Each point is reached from the start by the listed moves, each made once or not at all, plus a little noise. Is the number of moves made odd or even? Then give how often each move was made.
In the rows, 128 means zero.

Moves:
(1): [116 191 128]
(2): [ 63 109 140]
(3): [148 112 166]
Start: [109 115 131]
Points:
[ 66  80 179] -> even (0, 1, 1)
[ 35 156 143] -> even (1, 1, 0)
[114 165 172] -> even (1, 0, 1)
[109 115 129] -> even (0, 0, 0)

Moves:
(1): [179 139 115 134 152 132 161 105 109 143 136  95 131 155]
(2): [ 98 138  67  86 113 111 117 126 106 130 130 100 127 145]
(3): [111 111 169 116 132 121 121 104 134 104 117 108 124 139]
(4): [124 159 119 131 144 135 111 131 104 117 151 141 114 164]
(5): [104 115 123 120 153 142 142 134 127 107 142 135 127 141]
(6): [ 92 127 126 124  80 192 140 117 113 125 110 128 138 140]
(7): [105 141  84 154 134 123 179  98 102 113  75 120 147 190]
(8): [153 141 129 132 120 136 126 141 102 104 110 113 140  91]
(9): [127 181 158 115 157 133 127 102 158 104 150 114 114  76]
(10): [129 133 142 157 105 112 137 174 132 129 149  89 121 141]
(11): [149 108 117 126 111 134  97 118 144  94 134 133 160 138]
(12): [127 152 131  89 129 125 136 147 134 132 130 142 121 151]
Start: [121 129 126 155 142 169 120 148 135 179 129 138 168 133]
Points:
[ 80 215  80  71 214 158 207  73 106 116 111  57 163 234] -> odd (1, 1, 1, 0, 1, 0, 1, 0, 1, 0, 0, 1)
[170 164 124 138 201 197 137  96 165 115 180 103 187 132] -> even (1, 0, 0, 0, 1, 0, 0, 0, 1, 0, 1, 0)
[117 201 131 125 126 160  62 149 122  63 175  37 171 130] -> odd (0, 1, 1, 1, 0, 0, 0, 1, 1, 1, 1, 0)
[ 90 118 173 129  53 216 115 170 157 123 126  99 192 197] -> odd (0, 0, 1, 0, 0, 1, 0, 0, 0, 1, 1, 1)
[183 219 137 181 115 249 123 140  98  98 170  52 190 139] -> odd (1, 0, 0, 1, 0, 1, 0, 1, 1, 1, 1, 0)

Moves:
(1): [113 124 112 142 138 123 140 121 110 120 141 129 124  97 134 146 136 124
 133 130 116 130 149 132 125 139 132]
(2): [133 116 137 132 126 126 134 137 126 130 148 131 123 123 134 129 134 137
 125 117 132 142 111 130 137 109 127]
(3): [141 116 128 130 130 117 135 119 112 132 136 124 142 125 137 126 129 132
 132 133 133 116 129 139 129 140 135]
(4): [147 109 115 131 137 121 104 119 145 134 119 145 117 131 133 130 135 116
 124 131 135 116 145 127 130 137 138]
(5): [127 116 127 124 130 128 138 123 135 132 122 130 126 110 130 122 133 124
 138 121 133 123 131 132 129 127 118]
(6): [119 133 142 127 125 126 129 127 109 115 128 136 124 125 136 130 138 137
 129 128 117 121 139 138 140 118 126]
(7): [125 136 125 121 125 149 128 146 147 114 130 121 117 132 123 138 117 128
 117 124 136 102 118 124 136 135 123]
(8): [129 122 120 126 132 141 115 119 130 135 127 136 141 131 128 128 138 131
 120 121 122 127 137 127 119 132 129]
(9): [125 127 140 119 133 127 123 128 135 139 134 133 122 133 139 137 138 116
 122 141 115 117 147 129 135 135 132]
(10): [126 132 128 118 124 129 127 143 127 143 139 119 109 120 130 124 123 155
 126 137 128 155 107 119 134 119 114]
(11): [125 137 128 138 123 133 130 138 122 111 137 118 148 127 123 120 130 133
 111 120 132 113 150 131 111 138 135]
(12): [128 143 137 132 117 135 136 113 121 117 130 118 126 127 119 133 121 136
 121 139 116 118 130 140 128 126 137]
(13): [120 132 131 141 143 156 136 125 142 128 117 126 130 146 109 126 104 135
 124 119 129 116 117 145 119 134 133]
(14): [143 102 143 148 120 152 122 152 152 103 141 144 110 108 116 123 113 133
 136 152 126  97 125 118 159 134 120]
(15): [134 128 124 113 138 125 129 130 123 135 122 129 117 127 134 134 127 124
 124 138 122 136 136 128 118 117 125]
(16): [131 119 128 124 131 129 128 130 126 146 126 131 140 127 120 132 137 126
 141 140 138 117 132 140 119 140 130]
(17): [136 114 130 140 132 140 132 142 150 112 133 123 144 135 114 119 126 130
 126 126 147 135 118 119 109 156 124]
(18): [123 138 131 122 135 126 121 119 134 127 137 133 134 131 126 124 121 121
 110 132 137 128 141 124 123 136 121]
(19): [120 124 124 142 132 126 127 120 120 116 126 111 120 115 120 128 122 128
 122 113 110 112 108 133 114 133 116]
(20): [133 139 126 144 119 131 125 121 134 124 124 137 117 129 138 131 130 125
 143 135 121 118 119 141 147 129 128]
(21): [147 115 102 149 119 119 142 115 130 126 132 126 136 112 116 139 145 137
 150 124 119 128 143 135 136 139 124]
(22): [134 132 120 133 136 119 126 127 126 132 117 128 113 125 136 127 134 116
 126 133 137 127 124 124 146 126 127]
(23): [106 112 104 130 123 136 138 114 127 125 106 110 129 138 113 125 124 119
 135 129 128 123 112 143 130 123 127]
(24): [135 140 128 115 144 122 105 134 154 122 103 137 128 141 131 123 127 115
 112 135 116 123 132 139 142 118 144]
Start: [133 141 132 152 118 134 126 144 127 140 144 128 127 123 137 107 116 136
 123 143 120 147 130 131 125 117 132]
Points:
[135  91  96 189 103 151 156 106  98 127 148  81 156  97  89 112 139 187
 145 153  99 119 104 185 104 164 112] -> even (0, 0, 1, 0, 0, 1, 0, 1, 0, 1, 0, 1, 0, 0, 0, 1, 1, 0, 1, 0, 1, 0, 1, 0)
[141 107  81 164 139 151 130 102 178 173 116 137  84 119 125 120 118 128
 139 167 108 126 148 173 146 136 112] -> even (0, 0, 0, 1, 1, 0, 0, 0, 1, 1, 0, 0, 1, 0, 1, 0, 0, 1, 0, 1, 1, 0, 1, 0)
[164 131  91 179 138 135 103 120 144 104 140 154  96  86 145 152 161 132
 100 143  87 102 179 166 186 116 158] -> even (1, 1, 0, 1, 0, 1, 1, 1, 0, 0, 0, 1, 0, 0, 0, 0, 0, 0, 0, 0, 1, 1, 0, 1)
[176  84 117 249 123 204 128 165 226  62 174 138 113  85  83 100  90 148
 114 119 141  40 121 152 140 187 100] -> even (0, 1, 0, 1, 1, 0, 1, 0, 0, 0, 1, 0, 1, 1, 0, 0, 1, 1, 1, 1, 1, 0, 0, 0)
